Rows are points. Examples show where two turns around zero, p and q, send a point. Where does a point land after both, in the order given? Backwards means that the second turn is done in reverse. Each puzzle has new turns, and all numbers are rounded.

Turn p:
[ 13 -10] => [ -6 -15]
[ 0 53] => [51 15]
[-13 -43] => [-45   0]
Turn q:
[-17  26] => [-29  11]
[44 20] => [24 42]
[-13 -56] => [ 22 -53]
[-14  10] => [-17   0]
Where do these land?
p, then q: [-39 -26] => [-47   3]
q, then p: [-12  39] => [14 38]
q, then p: [27 22] => [35  1]
q, then p: [ 24 -34] => [ -2 -42]

Turn p:
[48 -4 52] => [ 36  39 -47]
[-22  17 -10] => [-25   0  15]
[  4  25 -36] => [-34 -27 -10]
[-30 -39  -6] => [ 23 -12  42]
Turn q:
[23 20  4] => [ 26 -17  -2]
[-37  19 -17] => [ 6 40 20]
[-21  27  22] => [ 9  1 40]
[ 35 -66  -9] => [-41 -24 -58]
Where do these land?
q, then p backwards: [ -8  44 -38] => [  6 -29  51]
q, then p: [  4  -1 -29] => [-21 -16 -13]
q, then p: [-22 -34 -21] => [-39  -1  23]
q, then p: [ 4 14 70] => [62 31 19]
p, then q backwards: [ 22 -23  18] => [ 18  23 -22]

Turn p:
[-24  31   2  -3 -29  20] => [-32  22  -7 -13 -15  29]
[ 55 -29   2 -59 -17  50] => [ 57   4 -72  26 -10  31]
[-60   1 -18  17 -10  47] => [-72  -5 -23  12 -24   2]
[ 32   1 -14   2  42 -38] => [ 33   4  30  17  36 -28]
[-16  15  25  36   1  -8] => [-17  -9  39 -10 -21   3]
[-11   8  36  -4   9 -52] => [ 10 -22  41 -34  26  12]
[ 24 -27 -33  10   3 -19] => [ 21   6 -10   1   8 -47]
Turn q:
[ 16  -1 -35  14  10 -65] => [ 26   8  25  -4 -29 -62]
[ 49 -11 -15 -31 -43  26] => [ 46 -32   2 -21 -21  47]
[-20 -18   6  -5  36  13] => [ -9  17 -38  10  16  -8]
[-34 -14   3  20  -5  21] => [-27 -22 -15  22  17  -1]
[-33 -26  58   3   4  17] => [-28  -3 -20  -9  64   8]
[ 0 10 27 26 16 30] => [-11  16   4  30  29  22]
[ 22  60 -44 -27 -18 -42] => [  3  16  42 -29 -77  -6]
Where do these land?
p, then q: [-6 33 57 37 15 -9] => [-12 -14   3 -19  62  39]
p, then q: [ 26   1  -4 -76   3 -17] => [ 39  46 -25  37 -29  17]
q, then p backwards: [  4   6  10 -25  37  59] => [  6  26  -9 -51 -19  43]
q, then p: [ 22 -20 -21  -1  -2 -36] => [ 43   6   3 -24  10  -6]
p, then q: [-40  24 -30  37  13 -37] => [-50  30  -1 -33  25 -29]
q, then p: [ 12  -5 -23   6 -43  13] => [ 19 -26 -27  -6 -30  -9]
p, then q: [-18 -39  11  23 -22  27] => [  2 -55  -7 -17 -11 -16]

Turn p:
[  5   1   7  43   8 -20 -17 -14] => [-20  15   8   2  -3 -32   4 -34]
[ 33  16  33 -26  -8  30 -24  44] => [ -6 -34   8  -2 -36 -17 -31  53]
[-28   4  25 -36  36 -32  41   7] => [-8 -5 26 30 34 22 49 32]
[-27  -6  -8  10 -18  12  35 -59] => [ 39  -1  -1  11  44  17  -4 -47]
[ 41  29 -23  30  50  34  10 -14] => [ 19  43 -31  18  17 -58 -19  19]
[ 39 -47  -1  -4 -45   1 -10   3] => [ 28 -30 -15 -19 -56   2   8 -21]
[  8 -13   3  -9 -66 -15  54   8] => [ 55 -30  30 -44  -3  19  26  -9]
[-30  58 -19 -33  43 -27 -56   4] => [-87   5 -30  -4  41   6 -10  32]
[-40 -42 -17  24   0  17 -31  22] => [-18  37   5   8 -39  40 -23 -24]
Turn q:
[-19  23 -56  50  23  -2  18  -2] => [ 17 -25  45  -4  -3 -20  60 -21]
[ 46   3 -10  31 -12  -9   0  21] => [  8  25  20  17 -27  22   5 -35]
[ 11  -8  43 -12  -6 -18  25 -23] => [-30  37 -22 -21  15  12  -2   9]
[ -7 -15   3  53  44   2 -48  56] => [-14 -34  80   8 -20  -4 -41 -23]
[ 28   7  -4 -38  -3  13  31  25] => [ 38  20 -14 -17 -20  28  -4  21]
[ 38 -17  12 -20  15  38 -57  10] => [ 20 -22  -7  16  12  32 -66 -24]
[-64 -14  22  18 -19  40  12 -16] => [-29 -34 -29 -38 -11 -55  -2  -3]
[-23 -52  -5 -36  -8   8  15 -50] => [ 14  19 -42 -16  48 -48 -12   9]
[-12  57 -13  13   4 -48  51 -21] => [-20  15  11  -6   3  15  86  26]
[  2  17   8 -57 -37 -24 -48   0] => [ -6  -2 -40  62   3  18 -22  39]
Where do these land?
p, then q: [ 37  17  20 -42  56 -31 -32  47] => [ -4  11  38  -3 -67 -54  10  45]
p, then q: [  0  24 -15  14 -17 -10  22 -40] => [13  8 11 -8 50 21  4  7]
q, then p backwards: [ 34   8  47   6 -70   1 -26  38] => [-13 -56 -13   7  20  34 -72  15]
p, then q: [-29 -25 -11  27  -2 -25  52 -25] => [ -5   6 -17 -47  26  43  30 -19]
p, then q: [-34  47  -8 -19   7  35  10  20] => [  4 -44  32   1 -11  25 -41  10]
p, then q: [-36   0 -19 -21  14 -43 -12   3] => [ 13 -33  -6 -44  -2 -21  16  19]
p, then q: [-17 -26  -3   0  -2  19  31 -61] => [ 13   2  10 -14  37  20  15 -59]
q, then p: [ 11 -21   4  35  53  62 -49   7] => [-17 -43 -40  65 -31   2   0 -43]
q, then p: [ 34 -23 -14   0 -38  -8   5  10] => [ -1  -4  -7 -34  23 -35 -17 -15]

Turn p:
[ 10  -1  -5 -14 -32   2  20  11 -51  22   7] => [-30  27  -2  23 -22  -5   8  34 -18 -14  24]
[ 10 -21  32  10  15  15  26   8  46  13  -1] => [ 34   0  34 -41   4  20  15  -3   0 -22  -7]
[ -2  21   3 -31 -18 -12 -27   3  19 -29  -4] => [  3  -4 -35  14  37  15  13 -20   3  11   9]
[ 16   1  14  33   3  34   3 -13  33 -42  10] => [ 19 -63  15 -24   7  10   4 -13   5  -4  19]
[-42  25 -30   6  -9 -14  -3 -20  26  -7  19] => [ 28   3  -6  17  22 -15 -46 -21  -1  21  18]
[ 10 -21  27  -2  -9 -17  -9 -20 -45  14  -3] => [-29   8   1  25 -30 -10  20 -11 -20 -25 -17]
[-18  14 -49 -22  -6   0  -9 -29  20 -16 -22] => [ -5  12 -14   5  10   1 -22 -34  31  41  26]
[ 32  -7  -2  -5  -3 -11 -27  12 -35  45   7] => [-46  22 -14   3  -6  -8  -5  21   1 -38 -24]
[-24 -33   1  25  17  24   6  22  36 -26   2] => [ 58 -27   3 -26 -13  -4   6   5  25   4  -2]
[-10  -7  17  -9  59  30  15  11  34  -7  18] => [ 39 -12  -2 -58 -10  27  -7   2 -15  15 -21]
[  1  27   7  -2 -13  -9 -10  11 -49  31 -30] => [-46  27   0  15   8 -35  20  19 -16   7  -9]
[ 17   2 -16  11  -3 -42  16   3 -34   2  -3] => [-24   7  20  45  -8   6  -7  21   3   4 -16]
Turn q:
[  8 -19  10  10  25  34  23  -5  28 -23  30] => [ -4  -7  14  24   5 -18  -4 -17  17 -59  -4]
[ -5  34   3 -21 -11   8   8  19 -18  23 -35] => [ -3  27  -4  11   9   0   7  -9 -37  42 -12]
[ 27 -33  23  -2  30  37 -20   8 -11  22  -2] => [-17 -34  32  21   7  25  -9   4 -20 -19 -35]
[ -2 -31  15 -14  13 -25  -1  -8  28 -16 -21] => [ 25 -17  -9 -28 -12  -7  20  -4   3 -20 -30]
[ 20 -21 -11 -22  -3  21   2  33  -7  -4  14] => [-37   3  30   8 -14   1  23   3  -4 -10  -7]
[ 44 -13  -4  42  -2 -28  23  -8   0  -2  -9] => [-10 -47 -11  -6 -26 -32 -23 -18  13  13   5]
[ -7   4  25 -19  10  20 -44  -9  46  -7   6] => [ 18  12 -18  13   3  49  11  -5  15 -35 -30]
[ 19 -14  26  16 -15  -6  25  28 -29   9  22] => [-33 -37  12   3  12 -10  15 -19 -15   7  29]
[-32  40 -18 -12  32  -3 -29 -19 -18   9  -4] => [ 14  38 -19  -8  16  19 -33  39 -21   2  -1]
[-34  31 -15  18  18  -8 -30  27   2 -22 -20] => [-15  40 -21 -37  27  11 -23   0  13   9 -17]
[-21  -4 -25  39 -28 -26  24 -30  -1  19  -6] => [ 38  -8   9 -16  -8 -21 -24  -9  20  32  38]
[ 17  -7  20  -4 -30 -29  22  27  -2  12  41] => [-23 -24  -3  -5 -15   3  34 -25 -11  -2  48]
[-24  31 -34 -24 -38 -21   6 -43   5  23 -12] => [ 53  36 -13   6 -27  -1   4  19  -1  40  28]
[-11   3 -14  -7  -1  29  -8 -19 -24 -44  -3] => [ -5  18   2  17  25 -19   4  40  27  -3 -12]
Where do these land?
p, then q: [ 34   6 -21 -22  19  12 -24   7 -30   3 -32] => [ 34  50  25 -20   7   2   5 -18  -8   6   5]
p, then q backwards: [-43   5 -16  -9 -18   8  26 -10  17 -32 -13] => [-18  15  -3  12 -48  -9  23 -23  -1  28  -3]
p, then q backwards: [-23 -19  -3   4   7  -6 -13  42   2  11  -6] => [-12   2 -11 -17   2  -2  -3 -29   9 -33 -23]
p, then q: [-29   3  29  -2  76 -15   4 -16  -7 -27  -5] => [ 27 -30  27  20 -11  -1   0  13 -31  63 -28]
q, then p backwards: [ 36 -13  17  39  40 -18  -2  -2 -40  32 -15] => [ 11  44  -4  36  36  14 -11 -25 -15 -20  44]
p, then q: [ 13   5  22   2 -60 -31 -13  10  -1  -5  31] => [-34 -10  -5 -13  24 -36 -34   7  34 -28   4]
q, then p: [  8  24   5 -16 -23   9  26 -18  32  22  -6] => [-32 -19  35  16   5  -6 -21  -1   0 -19  20]
p, then q: [-10 -15  -4   5   7 -27 -13 -43   0   2 -17] => [ 44 -16 -20   7   5   4 -14   3  18  16  -1]
q, then p: [  1 -15 -18 -44 -11  15  14  -6   8 -18  24] => [ 22 -17  26  23  21  12  15  25 -18   5  17]
q, then p: [  3  39   3 -12  12 -18  32  22 -11 -13  11] => [ -4   9 -10  38  -5  -8 -37   8 -15  27  -1]
p, then q backwards: [-13   4 -27  28  -7  16 -12  25  30  26  33] => [-30  -3 -16  31  35 -11   2 -39  -6 -19   7]
q, then p: [  5   1  33   5 -47  39  -5 -24 -26   0   7] => [ 22 -17  46 -32 -17  -9 -20  19   5 -22 -25]
q, then p backwards: [ 19 -25 -21  21   6  16 -20  12  25   0 -14] => [ 21 -26 -17  18  32 -15  -2 -19   6   7  -8]
